Each row of a before or after table is a point. One or more steps were done to the points. Then noise was added and the rows were shuffled. The steps act on how far a point lies along the listed directions, d1 being the first. What was done? A step turns or swaps two directions, mirrors them in a line or flattens them onto one, adds a multiple of one to another, or multiplies one. Angles are multiples of 10 degrees, from the lower direction toward the higher: turns from -170 to 170, lines from 10 to 170 but not 90. Use the fewest steps. Two steps may share a direction if one is a turn and the other turns, adds or multiplies; they go together, in the order done. Otherwise the lowest direction goes first.
In the rows, 128 means zero.

Directions:
(1): [151 173 132]
(2): [132 121 178]
(3): [173 106 121]
Before (9 x 3)
[[155 141 123]
 [141 125 177]
 [132 116 148]
 [174 113 105]
 [117 118 167]
 [152 140  86]
 [132 174 152]
 [116 187 138]
 [138 113 133]]
After (9 x 3)
[[142 115  59]
 [123 118 165]
 [121 112 139]
 [151 115 116]
 [171 166 132]
 [133  83  93]
 [122 130 192]
 [141 112 207]
 [173 148 160]]
Steps: turn d1 and d3 by 60 degrees; multiply d2 by 1.6

Directions:
(1): [145 144 184 132 152 157]
(2): [139  84 132  75 130 145]
Before (14 x 6)
[[148  87 164  88 139 160]
 [133 162 171 157 148 144]
 [144  95 131  77 138 138]
 [132 117 151 111 147 153]
 [112 146 144 149 138 127]
 [125 134 117 137 117 118]
 [142 144 177 126 151 143]
 [122 124 134 120 125 132]
 [134 118 129 121 127 120]
 [126 129 137 129 144 143]
 [144 129 166 121 144 144]
 [136 144 173 144 144 142]
 [142 115 133 121 133 142]
 [142 121 175 120 139 152]]
After (14 x 6)
[[166  26 178  14 145 189]
 [138 161 184 160 149 144]
 [141  93 162  82 151 167]
 [127 128 141 125 145 146]
 [146 147 191 126 157 150]
 [106 172 147 180 138 118]
 [125 116 135 111 125 136]
 [129 198 185 197 152 139]
 [159  37 137   9 142 161]
 [138 108 129 110 128 124]
 [121 145 112 152 115 110]
 [151 119 179 108 149 154]
 [147 100 138 100 136 149]
 [150 106 188  97 144 167]]
Steps: multiply d1 by 1.3; multiply d2 by 2.5

Directions:
(1): [ 91  87 158 116 106  99 175 133 134]
(2): [138 103 118 178 141 106 124  86 172]
(3): [146 150 170 118  79 131 104 131 174]
(4): [139 158 157 114 185 132 165 135 160]
(5): [141 116 156 148 116 191 155  95 107]
Before (8 x 9)
[[160 163 136 137 159 140 123 111 178]
 [152 143 140 164 206 126 191 103 162]
 [143 138 142 138 143 127 126 111 164]
 [157 173 127 116 165  92 120 154 148]
 [110 119 119 136 153  91 137 119 150]
 [161 165  75 142 179 129  81 125 131]
 [133 136 146 133 114 129 136 123 138]
 [ 82 107 122 115 199  80 194 140  86]]
After (8 x 9)
[[114 118 139 107 101 139 135 137  98]
 [121 106  48 182 159  71  76  97 105]
 [137 140 136 121 110 137 127 130 118]
 [120 108 130 125  88  88 136 141 115]
 [106  75  93 150  76 143 154 120  36]
 [100  93 147 104  77 150 160 131  90]
 [106 132  89 119 145 111 111 138 105]
 [ 94  81 156 125 137 116 201 120 116]]
Steps: turn d1 and d4 by -160 degrees; add 0.7 times d1 to d5; mirror d2 and d3 in the line at 110 degrees

Directions:
(1): [ 79 156 144 146 175  97 173 156 128 128 132 103]
(2): [154 150 175 152 172 118  87 122 127 119 157 171]
(3): [ 86 102 123  92 137 152 126 124  90 131 193 143]
(4): [ 95 131  92 180  97 119 124 147 152 146 144 179]
(5): [140  97 156 116 121 143 113 208 160 136 141 114]
Before (12 x 12)
[[157 120 148 121 122 122 130 109 137 137  99 105]
 [109  99  95 138  93 155 114 118 134 136 167 161]
 [135 103 136  88 131 138 123 124  81 125 138  99]
 [134 118 136 110 129 124 186 175 144 145  72  37]
 [110 114 136 139 136 114 137 199 165 132 119  99]
 [143  62 130  73 106 166 118 185 135 141 155  91]
 [119 119 109 136 115 109 139 208 167 140 136 117]
 [132 152 156 134 158 123 139 153 126 121 127  90]
 [159 100  66 123  50 130 122 126 154 141  76 130]
 [148  99  95  74 106 140 103 116  96 112 125 144]
 [192 111 155 122 106 138  73 145 168 118 123 149]
 [128 129 170  84 198 119 133 119  90 112 152 131]]
After (12 x 12)
[[ 90 103 157  93 161 123 203 230 148 150 109  34]
 [129 141 159 130 164 130 126 174 130 125 137  89]
 [ 70 108 127 118 154 118 149 175 127 135 167 112]
 [174 129 164 100 180 118 119 112 115 110 108 128]
 [122 101  80 114  76 124 150 160 151 143 104 117]
 [100  75 116  73 133 157 139 138  98 135 177  98]
 [164 108 171 119 123 125 127 157 154 141 110  90]
 [154 115  97  90 112 130 107 120 105 111  99 138]
 [142 118 143 103 136 129 130 123  96 121 117  86]
 [185  84 150  93  97 161  56 141 146 122 163 161]
 [ 61 123  97 130 125 117 154 172 122 138 183 129]
 [101 123  77 144 100 137 128  63 119 133 150 169]]
Steps: add -0.7 times d2 to d1; add 0.7 times d4 to d3; turn d3 and d5 by -60 degrees

Directions:
(1): [140 130 190 151 132 104 100 111 152 151 133  90 118  72]
(2): [112 129  83 130 141 110 135 111 142 174 182 122 186 110]
(3): [159 147 143  71 153  64 118 107 124 120 105 134 156 154]
(4): [165 130 133 160  78 103 137 165 181 144 121 165 146 148]
(5): [165  67 106  98  91 137 107 133 125  93 128 103 154  96]
(6): [132 161 134  88  95 172  83 135 108 185 110 143 139 121]
Before (10 x 14)
[[120 134 195 151 146 105 103  93 156 169 138  98 129  77]
 [116 143 166 116 152  97 136 122 113  80 106 123 102 125]
 [148  74 116  95 149 127 127 108  91  40 103  83 109 123]
 [129 116 134 130 127 124 138 141 125  83 104 117  93 150]
 [ 87 120 125 136 164 169 132  96 113 112 135  80  91  96]
 [104 106 151 166 136 142 152 143 121 110 125 116  66 136]
 [138 135 148 149 146 134 155 138 126  87 116 130  97 154]
 [143 144 138 122 128 113 108 139 117 131 105 131 108 148]
 [114 129 129 154 164  62 128  97 152 168 175 112 173 110]
 [116 101 136 155 135 130 131 118 139 117 131  92 109 102]]
After (10 x 14)
[[135 117 138 118 135 112 132 132 122  83 101 111  97 145]
 [103 147 158  97 177  96 134 103  92  79 112 110 106 120]
 [100 113 124 142 153 142 140 113 116 107 125  99  97 122]
 [ 97 132 110 172 160  83 142 110 150 170 181 125 167 121]
 [ 89 157 159 146 162 124 129  99 134 164 136 128 122 122]
 [111  83  97  56 204 141 126  72  38  27 110  59 102 120]
 [108 107 162 149 147 136 145 134 108 101 116 110  60 135]
 [150 132 158 141 146 120 146 133 130  86 112 121 105 145]
 [151 144 139 121 126 102 107 138 125 137 109 132 117 147]
 [ 44 122 119  95 224 200 125  55  47  87 134  44  63  87]]
Steps: flatten d1 and d5 onto the line at 120 degrees; turn d2 and d3 by -20 degrees; multiply d4 by 2.5
